Each row is a point. The points of each table are mixes of a few directions, plus a little noise. How many directions does each table use, and how many do they share? Where both have some left over, give the other angles between the two spaces (their principal angles), to ten degrees, smallest first.

First:
.28, -.76, -.32
.46, -.01, -.45
.05, -.32, -.06
-.11, .14, .11
-.48, .89, .51
-.21, .06, .21
Second, 7 rows:
.11, -.27, .47
-.18, .39, -.69
-.08, -.18, .17
.33, .45, -.31
.30, -.16, .50
-.17, .37, -.67
-.31, -.59, .52
Directions: first 2, second 2, shared 1; angles 90

First, 8 rows:
-.12, .00, -.06, .03, .09, .00
.01, .02, .00, .00, -.03, .04
.30, .39, .27, -.05, -.41, .93
.16, -.15, .03, -.08, -.07, -.32
.16, .20, .13, -.02, -.22, .48
-.21, -.04, -.11, .07, .19, -.11
-.08, -.28, -.13, -.02, .19, -.64
-.19, -.15, -.15, .04, .23, -.38
Second, 7 rows:
-.07, -.07, -.05, .01, .08, -.17
-.25, -.27, -.21, .04, .33, -.64
.38, .40, .31, -.07, -.49, .94
.02, .03, .02, .00, -.03, .05
.00, .00, .00, .00, .01, -.01
-.13, -.13, -.10, .02, .17, -.32
.06, .06, .04, -.01, -.07, .14
Directions: first 2, second 1, shared 1

First:
.00, -.20, .21, -.02, .30, .18, .29, -.46
.36, -.24, -.15, .39, -.57, .39, -.39, -.43
.02, -.11, .09, .01, .12, .11, .12, -.24
-.26, .33, -.06, -.26, .15, -.43, .04, .69
.01, .06, -.08, .02, -.12, -.05, -.11, .14
-.34, .18, .19, -.37, .61, -.32, .44, .29
.20, -.03, -.20, .23, -.49, .12, -.38, .01
Second:
.00, .00, -.02, .02, .00, -.01, .01, -.01
.05, -.02, -.05, .08, .04, .00, .04, .02
-.41, .25, .42, -.90, -.32, .01, -.30, -.20
.33, -.18, -.34, .70, .26, -.02, .24, .17
.43, -.26, -.44, .94, .35, .01, .32, .22
.23, -.13, -.23, .51, .20, .00, .17, .11
-.33, .21, .35, -.74, -.26, .02, -.24, -.18
-.28, .17, .28, -.60, -.24, .00, -.20, -.12
.11, -.06, -.10, .25, .09, .01, .08, .05
-.11, .10, .12, -.28, -.11, .00, -.09, -.07
Directions: first 2, second 1, shared 0; angles 80

First (11 x 11):
-.31, -.20, -.45, -.94, .13, -.21, .63, -.83, -.28, -.33, .34
-.18, -.13, .00, -.33, .03, .08, .09, -.04, -.05, -.17, .13
.23, .17, -.03, .41, -.03, -.13, -.09, .00, .06, .22, -.17
-.36, -.26, .07, -.61, .04, .23, .11, .05, -.07, -.33, .25
.19, .15, -.32, .09, .03, -.35, .23, -.52, -.08, .15, -.06
.07, .04, .18, .27, -.04, .11, -.22, .32, .09, .08, -.09
.35, .24, .19, .80, -.09, -.01, -.38, .39, .18, .34, -.30
-.07, -.05, .08, -.06, -.01, .10, -.05, .14, .02, -.06, .03
-.16, -.13, .38, .01, -.04, .38, -.31, .63, .11, -.12, .03
-.07, -.05, -.02, -.15, .02, .02, .06, -.05, -.03, -.07, .06
.32, .23, -.08, .52, -.03, -.22, -.07, -.09, .05, .29, -.21
Second (11 x 11):
.06, -.10, .05, .05, -.09, .07, -.04, -.14, -.03, -.24, .18
-.29, .07, -.19, -.61, .17, .07, .21, .06, .06, .18, -.10
.51, -.27, .01, -.17, .13, .26, -.01, -.02, -.14, -.05, -.16
-.41, -.29, -.45, -.79, .29, -.31, .23, -.23, .26, .16, .04
.53, -.16, -.01, .41, .21, -.35, -.05, .10, -.14, .39, -.42
-.02, .16, .01, .42, .05, -.38, -.03, .15, .00, .35, -.22
.16, -.32, -.02, -.20, -.04, .22, -.09, -.21, .08, -.36, .24
-.20, .38, .15, .53, -.14, -.18, -.11, .24, .04, .21, -.07
.11, .12, .27, -.27, -.28, .78, .10, -.14, -.35, -.66, .33
-.13, .14, .02, .32, -.02, -.15, -.23, .28, .31, .28, -.11
-.33, .29, .16, .30, -.28, -.04, .02, -.09, -.10, -.26, .29
Directions: first 2, second 5, shared 1; angles 40

First (9 x 14):
.05, -.08, .17, .17, .01, -.20, .26, -.06, .13, -.17, -.16, -.23, .30, -.02
.06, -.17, .31, .38, .03, -.38, .54, -.12, .24, -.34, -.30, -.41, .60, -.05
.00, .00, -.02, -.01, -.01, .00, -.01, .02, .00, .00, -.01, -.01, -.01, .02
-.08, .22, -.43, -.55, -.03, .52, -.76, .16, -.33, .46, .42, .63, -.84, .05
.02, -.06, .08, .08, .02, -.10, .14, -.02, .06, -.08, -.05, -.10, .14, .00
-.09, .19, -.34, -.44, -.03, .44, -.62, .14, -.27, .40, .34, .49, -.70, .06
.10, -.26, .49, .59, .03, -.62, .85, -.19, .38, -.52, -.48, -.69, .94, -.07
.04, -.11, .21, .24, .01, -.25, .37, -.08, .15, -.22, -.20, -.29, .40, -.02
-.10, .25, -.43, -.53, -.04, .53, -.75, .17, -.33, .47, .43, .60, -.85, .06
Second, 11 rows:
-.07, -.32, .19, -.39, .23, .08, .29, -.30, -.06, -.56, -.20, -.21, .09, -.18
-.48, .18, -.21, .26, -.13, -.57, -.28, .38, -.21, -.03, .18, .52, .25, .23
.18, .45, -.44, .14, -.43, -.19, -.32, .74, -.15, .35, .38, .45, -.23, .47
.29, .14, -.28, -.42, -.49, -.31, -.09, .33, -.32, -.37, .24, .68, -.18, .44
.39, .07, -.06, .14, -.42, -.28, -.04, -.19, .13, .47, -.08, .04, -.23, .18
-.18, .14, .17, .39, .03, .12, -.24, -.12, .11, .14, .15, .43, .33, -.17
.09, -.25, .15, .10, .09, -.22, .40, -.28, .20, .04, -.39, -.71, .05, -.08
-.54, -.32, .31, .04, .74, .33, .25, -.25, .09, -.33, -.25, -.65, .35, -.50
.16, .08, -.09, -.10, .44, .81, .19, .50, .09, .07, .08, -.76, -.24, -.13
-.53, -.17, -.32, -.64, -.03, -.46, -.38, -.11, -.49, -.16, .00, .43, -.45, .15
.69, .00, .57, .47, -.03, .69, .22, -.71, .61, .38, -.13, -.22, .24, -.43
Directions: first 1, second 6, shared 1

First:
-.21, -.13, .34, .18, .21, -.04, .27, -.25, -.01, .06, -.02, -.13, -.15, -.17, .43, -.06, .10, .35
-.04, .01, -.05, .16, .04, .08, .15, .19, .07, .01, -.11, -.30, .01, .09, .26, -.03, .09, .36
-.10, -.16, -.04, .02, .21, -.85, .45, -.12, .25, -.19, -.03, .45, -.32, .73, -.60, -.77, .22, -.52
-.07, -.13, .05, .03, .08, -.56, .33, -.09, .18, -.12, .05, .30, -.14, .48, -.54, -.62, .02, -.48
-.03, .00, .21, -.06, .00, .26, -.17, -.22, -.14, .08, .08, .00, .04, -.45, .24, .29, -.11, .10
.29, .12, -.21, .05, -.33, .32, -.33, .34, -.22, .22, .01, -.10, .25, .00, -.19, .36, -.33, -.30
-.21, .00, .07, .13, .12, .12, .36, .15, .28, -.19, -.07, -.48, .07, .03, .31, -.36, .17, .63
-.28, -.16, .34, .09, .30, -.23, .34, -.36, .08, -.05, -.02, .02, -.26, -.08, .34, -.23, .23, .31
.30, .32, -.63, -.47, -.29, .36, -.64, .37, .06, -.19, .01, .07, .29, -.08, -.35, .43, -.01, -.11
.17, .14, -.03, -.16, -.28, .50, -.42, .10, -.13, .07, .13, -.08, .33, -.41, -.13, .36, -.34, -.16
.18, .02, -.05, .03, -.06, .06, -.35, -.09, -.39, .32, -.06, .22, -.14, -.14, .21, .66, -.05, -.18
Second:
.48, -.27, -.07, .21, .33, .05, -.67, -.10, -.42, .70, .03, .32, -.51, .94, .80, -.37, -.21, .28
-.16, -.07, .11, .23, -.06, -.16, -.41, -.06, -.34, .56, .04, .07, -.41, .43, .35, .08, -.06, .44
.15, .08, -.28, .00, -.21, .39, .42, .44, -.01, -.30, .09, .27, -.10, -.16, .03, -.35, -.15, -.03
.34, .06, -.13, -.22, .32, .02, .31, -.05, .19, -.47, .00, -.01, .39, -.11, -.23, -.10, .00, -.49
-.26, -.03, .09, -.05, .22, -.35, -.03, -.32, .23, -.23, -.17, -.27, .37, -.24, -.46, .57, .19, -.18
.04, .25, .11, -.13, -.04, -.09, .33, .02, -.04, -.20, .15, -.07, .20, -.17, -.17, -.11, -.02, -.24
-.48, -.15, -.16, .11, -.22, .09, .08, .09, .33, -.31, -.25, -.09, .07, -.51, -.42, .53, .16, .18
-.03, -.18, .24, -.04, -.41, .26, -.28, .04, .15, .44, -.02, -.11, -.20, -.09, .27, -.27, .11, .24
-.05, .25, .11, -.09, .05, -.23, .28, -.05, -.10, -.19, .14, -.09, .21, -.10, -.20, .03, .00, -.21
Directions: first 5, second 5, shared 0; angles 40, 60, 60, 70, 90

First:
.05, .13, -.05, -.11, .12, .05, .07, -.06, -.07, -.16, .23, .15, .03, -.13, -.02, .00, -.01, .09, -.12, -.16, -.06, -.07, -.09, .04
.05, .13, -.06, -.09, .69, -.16, .04, -.15, -.04, -.16, .48, .55, -.36, -.62, .13, .12, .33, .53, -.41, -.19, -.32, -.13, -.20, .07
-.04, -.09, .03, .08, .21, -.13, -.06, .00, .05, .11, -.02, .11, -.21, -.15, .11, .05, .18, .15, -.08, .10, -.09, .01, .01, -.02
-.18, -.37, .16, .30, -.25, -.18, -.19, .16, .17, .45, -.60, -.33, -.12, .31, .14, -.03, .11, -.23, .30, .46, .13, .18, .24, -.12
.10, .16, -.08, -.16, -.25, .22, .12, -.02, -.09, -.23, .13, -.10, .29, .15, -.17, -.05, -.27, -.17, .03, -.20, .09, -.05, -.05, .05
-.11, -.24, .11, .21, -.18, -.12, -.13, .10, .12, .30, -.40, -.23, -.08, .21, .07, -.02, .06, -.17, .19, .31, .09, .10, .14, -.07
-.06, -.12, .05, .08, -.34, .03, -.05, .09, .04, .14, -.31, -.30, .15, .32, -.04, -.06, -.14, -.27, .23, .15, .16, .09, .12, -.04
-.08, -.18, .08, .13, -.47, .05, -.08, .13, .07, .21, -.45, -.42, .18, .46, -.06, -.08, -.16, -.37, .31, .24, .21, .11, .19, -.07
.25, .54, -.25, -.47, .46, .23, .30, -.26, -.25, -.67, .94, .57, .13, -.55, -.15, .05, -.10, .41, -.49, -.69, -.23, -.27, -.38, .17
Second (11 x 24):
.23, -.19, .09, -.24, -.30, -.23, -.19, .06, .48, .09, .40, .01, .13, .05, .31, .23, .18, -.06, .06, -.12, -.30, -.35, .06, -.36
-.24, .41, .29, -.41, .14, .46, .00, -.28, .00, -.04, -.43, .35, -.20, .33, -.09, -.39, -.11, .32, .02, .44, -.21, -.12, -.09, -.36
-.16, -.06, -.31, .35, .24, -.04, .19, .28, -.35, .10, -.19, -.09, -.35, -.34, -.20, -.05, .01, -.01, -.21, -.23, .37, .42, .06, .65
.00, -.03, -.12, -.17, -.49, .21, .08, .14, -.10, -.23, .07, -.27, .40, .22, -.24, .06, -.47, -.57, .17, -.24, .44, -.08, .04, .06
.30, -.22, -.16, .19, .36, -.02, -.08, -.27, .02, -.21, .15, -.10, .32, -.17, .11, .11, .11, .05, .21, .41, .02, -.06, -.04, -.31
.18, -.19, -.19, .08, .08, .02, -.02, -.05, .00, -.15, .13, -.15, .24, -.11, .00, .10, -.04, -.14, .14, .12, .18, -.04, .02, -.10
.16, .60, .38, .31, -.34, -.04, .10, -.33, -.18, .06, -.16, -.20, .42, .62, -.05, -.33, -.01, .37, .03, -.14, -.66, .32, -.17, .18
-.35, .17, .46, .09, -.29, -.32, -.05, .06, -.12, .12, .02, .17, -.10, .16, -.02, .16, -.11, -.15, -.16, -.39, -.13, .00, -.08, .24
.44, -.58, -.48, -.02, .46, -.15, -.14, .07, .45, .06, .38, -.05, -.12, -.57, .37, .22, .49, .18, .06, .31, .01, -.20, .14, -.36
-.09, -.05, -.05, -.10, -.19, -.03, .02, .23, .05, .09, .05, -.01, -.14, -.03, -.02, .05, -.04, -.14, -.09, -.26, .11, -.02, .07, .15
-.47, .17, .10, -.06, .35, .15, .07, .08, -.25, .10, -.42, .36, -.59, -.15, -.17, -.16, -.03, .15, -.22, .10, .17, .13, -.02, .22
Directions: first 2, second 6, shared 1; angles 90

First:
-.10, .00, -.05, .07, .06, -.08, .05, -.08, .05, .07, .01, -.12, -.02, .04, .07, .16, .04, -.04, .04, -.07, -.02, .00, -.02, -.01, .09, -.02, -.07, .04, .02, -.02, .05, .07
-.53, -.19, -.21, .36, .13, -.31, .08, -.17, .04, .06, .09, -.09, -.13, .23, .17, .33, .17, -.14, .01, -.41, .06, .02, .02, .21, .22, -.08, -.18, .24, .05, .06, -.03, .20
-.43, -.19, -.11, .21, -.01, -.16, .00, -.09, .10, .00, .15, .02, -.14, .21, .15, .24, .14, -.03, -.03, -.28, -.04, -.03, .10, .17, .10, -.03, -.19, .18, .18, .02, -.07, .09
-.55, -.21, -.17, .10, .44, -.08, -.29, .02, -.08, -.02, -.35, -.18, .08, -.16, -.05, .57, .20, -.11, -.03, -.20, .18, -.02, -.06, -.22, .51, .17, .02, .04, -.15, -.20, .04, .00
.94, .26, .30, -.43, -.41, .47, -.01, .30, -.15, -.17, .04, .36, .15, -.24, -.41, -.91, -.28, .24, -.07, .53, -.03, .04, .02, -.07, -.53, .02, .36, -.25, -.07, .13, -.09, -.32
.19, .01, .02, .02, -.22, .16, .07, .08, .01, -.06, .14, .08, -.01, -.03, -.40, -.32, .02, .10, -.04, -.01, .03, .08, .07, .03, -.07, -.02, .08, .15, .08, .17, -.04, -.13
-.42, -.17, .00, -.10, .15, .02, -.31, .03, .11, -.06, -.12, -.03, -.01, -.01, .22, .51, .11, .04, -.07, -.01, -.10, -.14, .09, -.16, .20, .18, -.15, -.07, .17, -.27, -.01, -.05
.30, .24, .08, -.10, -.06, .01, .21, -.11, .17, .17, .08, -.24, .01, .00, .06, .02, -.09, .01, .13, .18, -.17, -.01, -.05, -.12, -.09, -.07, -.10, -.07, .06, .00, .18, .06
-.01, -.03, .00, .05, .03, -.17, .03, -.04, -.14, -.02, .00, .17, -.02, .13, .37, -.12, -.10, -.08, -.01, -.02, .03, -.02, -.05, .22, -.18, -.09, .03, -.12, -.13, -.01, -.09, .13
.61, .25, .11, -.15, -.10, .13, .16, .07, -.12, .04, -.04, .02, .11, -.15, -.19, -.47, -.19, .02, .06, .27, .04, .07, -.11, -.05, -.23, -.07, .21, -.14, -.20, .11, .06, -.05
Second, 9 rows:
.13, .19, -.12, .05, -.09, -.22, .26, -.35, -.10, -.20, .18, -.20, -.16, -.05, -.44, .01, .15, .08, .11, -.03, .16, -.06, .02, -.44, .06, -.05, .00, .47, .06, .12, .33, -.30
.26, .41, .12, .08, -.09, -.03, .23, .12, .09, .00, .04, .22, -.13, -.08, -.17, .03, .35, -.13, -.03, .04, -.02, .20, -.13, .01, .12, .11, -.16, .09, -.07, .09, .24, .39
.06, .02, .10, -.21, -.08, .06, .10, .01, .09, .06, -.16, .10, -.12, .06, .19, -.14, -.03, -.30, -.05, -.17, .03, .04, -.26, -.05, -.03, .00, .08, -.04, -.02, .00, -.01, .14
.27, -.27, -.11, -.26, -.24, .19, -.17, .25, -.05, .35, .02, -.15, .28, -.01, .10, -.22, -.27, -.23, .04, -.17, -.01, -.11, .08, .13, .14, .03, .21, -.01, -.04, .06, -.15, -.29
.14, .36, .02, -.17, .01, -.07, .24, -.10, .04, -.04, -.04, .14, -.38, -.06, -.05, -.07, .20, -.35, .06, -.20, .03, -.06, -.40, -.40, .02, .16, .01, .23, -.05, .05, .31, .21
-.35, -.22, .15, .50, .44, -.08, -.22, -.06, -.08, -.23, .14, -.10, .13, -.04, .01, .29, .01, .63, -.06, .29, .05, -.03, .12, .27, -.23, -.09, -.02, -.15, .19, -.13, -.20, -.10
-.28, .14, -.20, -.06, -.06, .05, -.10, .07, .02, -.03, -.14, .20, .03, .02, .09, .14, .02, .02, .02, .21, -.30, .07, .39, .12, .05, .03, -.32, -.30, -.18, -.09, -.04, .32
-.09, -.33, .26, .18, -.13, .06, .01, .08, .13, .01, -.19, .06, .30, .19, .17, .01, -.14, .22, -.21, .18, .05, .41, .23, .59, -.11, -.30, -.05, -.37, .09, -.02, -.39, .08
-.15, -.29, -.22, -.10, .21, .05, -.34, -.03, -.20, .08, .14, -.30, .08, -.06, .08, -.05, -.29, .05, .13, -.16, .00, -.48, -.02, -.20, -.03, .09, .24, .09, .05, -.08, -.09, -.48
Directions: first 5, second 6, shared 0; angles 30, 60, 70, 70, 80

First, 9 rows:
-.14, .29, -.15, -.09, -.05, .03, -.04, -.10, -.08, .00, .06, .18, -.14, -.06, .20, -.16, -.32, .06, .04, -.10, -.02, -.05, -.09, .07, -.01, .00, -.19, -.19, .00, .31, .08, -.17
-.02, .00, .03, .02, .02, -.05, -.06, .08, .03, -.06, .05, .00, -.05, .08, .07, .02, .01, .06, -.01, .18, .00, -.02, -.01, .06, -.03, -.03, -.02, .10, .00, -.04, .07, .00
-.06, .01, .05, .05, .04, -.10, -.12, .17, .06, -.13, .09, .01, -.11, .17, .13, .04, .04, .12, -.02, .37, .00, -.03, -.03, .13, -.05, -.08, -.05, .21, .00, -.08, .16, .00
.21, -.49, .25, .14, .09, -.06, .05, .19, .13, -.02, -.10, -.30, .22, .10, -.32, .26, .55, -.09, -.06, .18, .03, .07, .15, -.11, .01, .00, .30, .33, .01, -.52, -.13, .28
.16, -.28, .12, .06, .02, .02, .09, .02, .04, .06, -.11, -.18, .18, -.02, -.25, .13, .29, -.11, -.03, -.08, .02, .07, .10, -.13, .03, .04, .20, .08, .01, -.25, -.15, .15
-.03, .06, -.02, -.02, -.01, -.01, -.02, .00, -.01, -.01, .02, .03, -.04, .01, .05, -.02, -.05, .03, .01, .03, .00, -.01, -.02, .03, -.01, -.01, -.04, -.01, .00, .05, .04, -.03
-.34, .83, -.45, -.27, -.17, .15, -.04, -.39, -.25, .09, .12, .50, -.32, -.26, .49, -.47, -.94, .09, .12, -.48, -.05, -.10, -.24, .12, .00, .04, -.49, -.66, -.02, .93, .14, -.47
.10, -.24, .12, .07, .04, -.03, .03, .09, .06, -.01, -.05, -.14, .10, .05, -.16, .13, .27, -.04, -.03, .08, .01, .04, .07, -.05, .01, .00, .14, .15, .01, -.25, -.06, .13
.12, -.19, .05, .02, .01, .05, .10, -.04, .01, .08, -.10, -.11, .15, -.07, -.20, .07, .17, -.11, -.01, -.17, .01, .05, .08, -.12, .03, .05, .14, -.01, .00, -.13, -.15, .10
Second, 10 rows:
.08, -.47, .41, .13, -.07, .12, .05, -.04, -.12, .38, -.13, -.29, .17, -.15, -.38, .19, .38, -.43, -.22, -.43, .15, .23, .01, -.19, .20, -.05, .09, .04, .06, -.29, -.28, .35
.05, -.31, .26, .08, -.05, .09, .04, -.03, -.09, .26, -.09, -.19, .10, -.10, -.24, .13, .25, -.29, -.14, -.29, .09, .15, .01, -.13, .13, -.03, .06, .02, .03, -.18, -.19, .23
-.02, .20, -.17, -.04, .05, -.12, -.01, .06, .09, -.23, .08, .14, -.05, .12, .19, -.09, -.17, .21, .08, .27, -.06, -.12, -.03, .15, -.10, -.03, -.05, .01, -.01, .10, .15, -.17
-.10, .37, -.32, -.13, .02, .01, -.07, -.04, .03, -.18, .07, .19, -.16, .04, .25, -.14, -.27, .28, .19, .18, -.11, -.14, .03, .03, -.12, .12, -.05, -.08, -.08, .26, .17, -.23
-.09, -.24, .18, -.03, -.18, .46, -.07, -.28, -.29, .64, -.20, -.28, -.01, -.42, -.40, .16, .30, -.44, -.06, -.79, .12, .28, .14, -.53, .21, .28, .13, -.19, -.09, -.01, -.36, .32
-.10, .30, -.26, -.11, -.01, .05, -.07, -.07, .00, -.09, .04, .14, -.14, -.02, .17, -.10, -.21, .20, .16, .08, -.08, -.10, .04, -.03, -.09, .13, -.03, -.10, -.07, .23, .10, -.18
-.03, .28, -.24, -.07, .05, -.10, -.02, .05, .09, -.26, .09, .18, -.09, .12, .25, -.13, -.23, .27, .12, .30, -.09, -.15, -.01, .14, -.13, .01, -.06, -.01, -.03, .17, .18, -.22
.05, .18, -.14, .01, .11, -.29, .03, .17, .18, -.41, .13, .19, -.01, .26, .26, -.11, -.21, .30, .05, .49, -.08, -.19, -.09, .32, -.14, -.16, -.09, .11, .06, .03, .25, -.22
.08, -.10, .10, .08, .06, -.18, .06, .13, .09, -.15, .04, .00, .10, .15, .02, .01, .03, .02, -.08, .20, .01, -.04, -.07, .19, -.01, -.17, -.02, .12, .08, -.14, .05, .00
.07, -.20, .18, .08, .01, -.05, .05, .05, .00, .05, -.02, -.09, .09, .02, -.11, .07, .14, -.13, -.11, -.04, .05, .06, -.03, .04, .06, -.11, .02, .07, .07, -.16, -.07, .11
Directions: first 2, second 2, shared 0; angles 30, 40
